Rows are points. Two turns around zero, p and q, are shown by what they do to some points. Write where each new point lands after one turn and then the other. Backwards means that the second turn is done in reverse. Each puzzle has new turns, and all numbers are rounded.
In the rows, 128 means zero.

Turn p:
[134 104 122] -> [150 117 121]
[115 173 140] -> [ 85 147 141]
[137 109 158] -> [141 108 155]
[151 148 140] -> [127 150 152]
[102 106  80] -> [135 118  71]
Turn q:
[154 101 152] -> [148 161 151]
[108 160 155] -> [ 84 139 119]
[120 153  99] -> [124 103  98]
[130  98 106] -> [156 110 144]
Where do these land?
p, then q: [143  89 164] -> [151 169 157]
p, then q: [114 158 135] -> [ 98 113 134]
p, then q backwards: [156 124  99] -> [169 128 128]
q, then p: [ 99 142 113] -> [136  99 108]

Turn p:
[135 166 151] -> [124 170 111]
[135 114 138] -> [117 127 143]
[154 154 111] -> [161 151 131]
[114 110  94] -> [146  91 126]
[111 100  94] -> [141  83 130]
[120 124 179] -> [ 80 147 128]
Turn q:
[130 161 112] -> [110 125  96]
[139 110  96] -> [137 165 121]
[149 130 162] -> [104 115 157]
[119  82 145] -> [159 132 167]
[ 99 160  97] -> [137 119  76]
[131 125 156] -> [122 112 150]
Where do these land?
q, then p: [ 83 140 139] -> [136 107 170]
q, then p: [170 155 119] -> [126 111  80]
p, then q backwards: [119 101 122] -> [122 139 154]
q, then p: [103 142 120] -> [147 113 145]
p, then q: [166 103 140] -> [118  89 153]

Turn p:
[107 133 143 143] -> [150 111 140 133]
[157 149 134  99] -> [114 135 107  90]
[135 147 120 158] -> [158 147 121 133]
[110  98 170 113] -> [113  74 130 134]
[150 134  85 166] -> [146 180 116 153]
[109 108 115  88] -> [ 86 121 155 124]
Turn q:
[180 165 169 162] -> [195 105 116 170]
[ 88 130 114 115] -> [ 85 122 135 124]
[120  93 119 141] -> [119 146 103 106]
[120 120 132 104] -> [120 122 143 108]
[131 132 106 118] -> [120 145 143 132]
Where do these land?
q, then p backwards: [149 120 145 145] -> [138 143 142 152]
q, then p: [ 92 136 156  92] -> [ 97  84 141 147]
p, then q: [121  94  93 113] -> [104  95 102 145]
q, then p: [149 168 144 179] -> [150 165  98 174]
p, then q: [156 122 112 117] -> [100 128 137 147]
p, then q backwards: [101 127 118 123] -> [132 143 122 104]

Turn p:
[155 142 113 106 138 162] -> [ 95 101 136 135  98 133]
[121 149 111 138 133 153] -> [114 135 112 120  97 130]
[106 120 129  97 118 101] -> [136 134 155 114 148  97]
[134 152 140 139 128 161] -> [116 129 123 117 102 160]
[143 141 153 131 155 114] -> [118 109 115 112 154 147]
[ 64  71  93 134 123 130] -> [129 199 130 161 135  79]
[135 114 187 155 124 109] -> [156 135 129 125 170 175]
[166 136  98 124 106  94] -> [161  81 123 137 120 103]
Turn q:
[128 154 140 135 142 157] -> [139 153 157 139 140 120]
[143 146 118  96 137  81] -> [103 131  92  98 162 122]
[147 104 117 154 144 168] -> [161 136 150 137 113 168]
[143  94 117 110  99 154] -> [131 145 107 135  81 147]
[142 140 109 128 154 151] -> [139 152 136 138 148 153]
[144 138 171 168 105 121] -> [167 115 147 104 115  88]
[ 72 162 148 135 106  97] -> [103  95 133 148 144  66]
[143  90 132 112 156 126] -> [112 128 135 101 116 167]
[ 90 125 100 113 111  97] -> [ 95  98  95 152 134 120]
Where do these land?
q, then p: [111 131 109 152 169 121] -> [ 95 143 117 148 147 155]
p, then q: [137 153 181 165 164  90] -> [106 171 136 146 143 197]
q, then p: [ 89 101 137  92 116 152] -> [164 177 133 108 113 131]
q, then p: [136 159 108 133  88 139] -> [151  98  89 130 120 115]
p, then q: [159 126 115 124 118 154] -> [147 110 131 138  95 121]
q, then p: [132 129 136 150 101 130] -> [152 106 130 142 133 126]
p, then q: [116  91 127 116 164  94] -> [115 100 150 117 175 147]
q, then p: [143 134 112  92 104 145] -> [140 124 109 105  92 110]

Turn p:
[117 113 112 139 154 119 132 150] -> [126 125 118 104 119 100 123 148]
[138 114 109 152 116 142 126 145] -> [153 109 146 130 126 105 125 134]
[184 138 142 132 134 113 142 132] -> [149 151 156 101 143 154 104 129]
[ 83 108  82 144 109 120 135  92] -> [132  99 107 152 127 120 183 168]
[110 115 146 140 111 112 114 143] -> [102 108 145 136 111 125 119 137]
[116 149 111  54  85  89 104 102] -> [129 120  79 165  91 204 128 128]
[151 194 142 104 159 138 133  86] -> [133 205 111 139 153 156 135 102]
[147  92 128 151 153 142 123 111] -> [138 127 153  93 128 111 160 119]
[144 162 166  83 137 150 154 132] -> [117 152 107 126 164 152  96  83]
[ 96 119 122 147 125 152 109 154] -> [119 109 129 146 112  82 126 123]
[123 104 147 162 124 130 135 162] -> [112 103 159 116 133  98 109 137]
Turn q:
[114 108 110  88 115 120 150 139] -> [144 127 118 158 113  96 127 100]
[145 108 138 134 165 107  98 108] -> [100 162 145 104 158 117 119 127]
[123 122 118 146 134 124 136 157] -> [126 127 143 136 104 121 117 148]
[150 141 110 136 108 145 143 138] -> [143 102 112 138 127 137 106 145]
[118 114 112 141 100 111 146 127] -> [121 113 128 136 100 133 106 106]
[133 106 115 167 138 141  55 133] -> [ 76 150 103  81 119 120 119 168]
[121 141 164 140 165 177 147  65] -> [ 94  99 145 137 191 158 179 129]
[119 199 115 123 120 109 149 140] -> [175 145 126 157 113 180 129 134]
[130 114 171  78 106 118 128 146] -> [173 125 132 104 127  91 150  97]
Where do these land?
q, then p: [136 154 196 154 140 112 135  97] -> [103 138 113 101 165 133 131  62]
p, then q: [140  98 121 109 139 153 130 131] -> [125 129 118 139 155 112 115  99]
p, then q: [103 136  71 131 149  71 133 123] -> [172 124 111 153  79 111  98 163]
p, then q: [159 157 139 127 121 145 103 138] -> [127 126 118  94 152 162 130 130]
q, then p: [133 128 127 143 134 120 154  82] -> [106 138 132 124 131 103 166 107]
q, then p: [121 163 144 189 146 119 128 127] -> [109 111 126 145 146 101 102  73]
q, then p: [146  91 109 104 106 131 128 166] -> [140 120 141 123  85 160 123 164]
q, then p: [ 94 144 105 121 127 110 172 119] -> [131 129 175 151 152 114 155 131]
p, then q: [120  98 121 104  90 155  95 146] -> [ 89  98 117 105 130 117 101  94]
q, then p: [127 112 147  98 128 162 103 151] -> [137 121 106 101 134 151 105 164]

Turn p:
[ 97 110  90 110  76  92 105 160  99] -> [126  89 105 148  58 121 164 100 124]
[112 164 154 164 145 160  97 118 121] -> [128 104 121  69 150 124 104 155 132]
[173 123 154 121 124 104 149 148 152] -> [105 181 127 139 127 149 113 102 128]
[136 166 132 150  95 123 108 140 124] -> [105 119 116  95  98 152 119 139 113]
[160 103 139  96 154 145 133 104 161] -> [107 148 139 164 183 122 122 122 129]
[143 160 142 104 137 109 150  96 124] -> [113 154 140 148 123 133 111 170 150]
[100 105 139 140 137 133 115 159 160] -> [140 109 134 116 138 120 108  77 128]
[153 106  85 147 150  84 161 103 133] -> [155 175 145 163 112  99 131 140  85]
[111  94 153 120 147 166 119 126 111] -> [137 114 123 115 171 109 151 114 159]
[131 130 130 110  91 128 154 116 130] -> [112 132 154 143 114 153 150 133 137]
[ 93 147  90 146 153 163 117 138  93] -> [182  84 103 110 134 126 135 156 121]
Turn q:
[112 173 101 103  97 151 156  77 187] -> [163 187 154 160 145 105  83 107 176]
[114 111 104  99  81 153 131 114 195] -> [155 136 173 165 120 118  58 130 141]
[130 104 121 124 146 153  98  84 110] -> [117  97 116 141 132 131 120  71 130]
[135 132 135 146 136 101 147 151 118] -> [119 142 116 107 125 125 146 154 110]
[128 129 121 170 123 123 131 173 130] -> [110 132 117 132  92 119 143 170 120]
[158 126 142 131 116 133 148 169 107] -> [102 117 148 119 140 116 153 167 118]
[156 125 128 136 126  80 127 167 129] -> [144 127 126 106 118 111 149 164  86]
[136 136 116 118 158 149 102  84 122] -> [135 113 116 129 132 116 131  70 149]
[117 123 144 137 127 125 114  81  92] -> [119 124  96 147 156 151 136  93 120]
[115 115 116 122 134 108 138 180  95] -> [113 129 150 105 103 157 159 150 102]
[122 153 156 129 123 112 117 174 125] -> [147 120 123 117 125 143 156 176 136]
[114 109 152 121 168 147 130  81 126] -> [112 115 102 107 149 143 100  84 148]
Where do these land?
q, then p: [117 115 120 119 102 114 151 118 191] -> [ 87 120  77 102 119 123 103 132 117]
q, then p: [113 151 110 128 150 156 128 124 108] -> [123 121 176 135 133 141 118 134 127]
p, then q: [ 91 137 133 152  96 133 133 151 108] -> [127 117 169 140 161 123  97 129 119]
p, then q: [150 124  95 127 104 118 146 104 102] -> [ 96 156 138 132 135 131 150 165 128]
p, then q: [117 141 157 125 224 123 149 137 100] -> [193 111 124 102  95  57 146 131 128]
p, then q backwards: [149 117 100 157 136 145 127 105 131] -> [155 123 132 122 109  88 138 134 115]
p, then q backwards: [151 142 107 117  95 120 121 194 131] -> [ 76 103 119 154 148 111  96 108 102]
q, then p backwards: [122 139 146 131 139 104  85 113 158] -> [107 137 104 132 161 133 125 166 106]
p, then q: [120  80 111 112 136 140 115 121 138] -> [108 146  93 106 133 123 120 112 102]
q, then p backwards: [149 134 200 112  99 126 126 114 112] -> [137 132 120 107 162 199 116 111 131]

Turn p:
[124 147 126 153 166 112 148 119 149 127 107] -> [130 114 145  77 125 128 127 153 139 140 139]
[110 129 118 134 148 161 133 108 136 107 121] -> [110 124 102 106 138 133 143 129 153 123 149]
[112  98 178 126 156 124 148 135 161 158 137] -> [141 137  96 106  73 119 102 150 138 144 103]
[103 134 168 147 132 111 114 124 137 101  95] -> [160 141 113  83 132 113 112 117 110 127 154]
[129 186  86 107  68 130  82  90  98  95 156] -> [109 112 167 175 175 139 126  47 135 108 172]
[153 130 160 122 153 114 151 136 172 132  81] -> [133 122 132  84  79 110 142 156  95 145 140]
[137 113 127 132 119 133 178 128  90 140 139] -> [141  90 116 142 133 149 140 142 126 112  88]
[129 126 139 140 166 125 154 180 121 154 146] -> [122 139 137 115 114 130 107 178 131 104  83]
[ 97 102 125 118 117 130 156 162 151 152 112] -> [129 138 101 138 108 161 108 170 107 142 129]
[137 163 114 155 104 137  91  83 130 136 117] -> [114 131 154 110 153 141 142  70 131 156 139]
[133  89  95 113 144 108 121 139  82 150 146] -> [156 143 143 177 143 132 146 157 156 124 100]
[144 148 108  92  81 119  84  97 133  90 162] -> [112 116 147 182 142 100 122  68 131 128 171]
[136 145 132 100 110 156  91 124 113 119 121] -> [115 153 130 145 126 129 149  88 119 105 145]
[150  83 116 152 129 132 141 167 119 131 150] -> [118 131 113 151 150 109 127 167 119 134  82]
Turn q:
[113 138 155 116 131 113 147  82 125 163 132] -> [131 146 129 119 142 139 153 177 106 152 145]
[131 107 146 170 144 104 107  89 119 136 112] -> [105 143 146 167 110 154 121 140  94 139 154]
[165 117 122 148 171 137 124 161 157  99 103] -> [119 116 165 146 104  88 104  93 150 116 153]
[128 139 153 100 100 104 124 156 127 100 133] -> [153 106  97 125 161 123 119 121 124  96 142]
[107 141  95  96  98 141 121 158 155 111 119] -> [133 101  99  83 114 126 136 105 152 102 118]
[129 152 160 102  96 147 145 126  92 138  91] -> [137 109 105 139 169 133 186 120 134 148 138]
[114 158 126 104 159 148 103 151 144 129 169] -> [136 142  95 122 112  93 106 156 169 118 113]
[157 143 125 139 117 121 173 152 133 109 110] -> [147 131 161 120 153 112 145  90 130 108 137]
[159  90  89 106 159 156 118  90 107 110 140] -> [ 85  91 170 141 125 132 109 155 148 138  86]
[ 95 120 130 125 123 151 120  92 104 110 158] -> [ 83 140 104 126 149 144 120 152 125 133 100]
[121 165  97 167 109 108 120 155 130 166  98] -> [167 155 124 133  80 145 168  95 121 116 126]
[ 89  98 126 158 162 103 107 162 115 115 130] -> [114 137 106 151  95  98  95 109  82 120 117]
[155  97 141 134  97 130 156  90 157 177 168] -> [153 148 163  92 149 175 102 152 127 177 136]
Where do these land?
p, then q: [102 147 103 115 100 147 155 151 138  89 144] -> [ 89 139 105 136 111 119  85 120 121 120  90]
p, then q: [163 144 130 110 129 124 112 180 149 115 150] -> [130 144  83 154 138 131 130 119  88  96 136]
q, then p: [105 132 120 160 151 117 167 133 142 176  85] -> [154  79 150 145 105 161 115  98 112 110  96]
q, then p: [101 117 112 144 117  78 125  84  91 159 127] -> [127 131 115 124 158 166 155 129  98  74  95]
q, then p: [149 155 175 125 148 140 112 137 108 114 144] -> [110 132 156  98 150 104 103 154 143 150 121]
p, then q backwards: [107  80 129 112 133 120 142 110  92 159 121] -> [144 161 123 120 104 128  98 140 102 173 140]
q, then p backwards: [138 113  98 144 143 140 118 112  89 138 114] -> [164 125 113 115 113 134 136 130 126 169 145]
p, then q: [165 163 139  96 118 146 129 121 164 123 139] -> [112 138  96 110 154 164 125 135  85 129 123]
p, then q backwards: [167 133 158 139  91 153 117 148 151 105 152] -> [ 85  94 126 143 155 128 139 153 106  91 117]
q, then p: [154 146 153 114 120 133 115 156 154  90  92] -> [121 100 111 142 133  82 109 130 167 157 133]
p, then q: [ 85  87  93 156 164  93 164  85 134 139 120] -> [176 108 156 100  90 106  91 115 168 172 136]
p, then q: [ 99 119 126 121 122 146  81 121 124 131 147] -> [116 163 134 121 104 139 139 150 152 105 138]
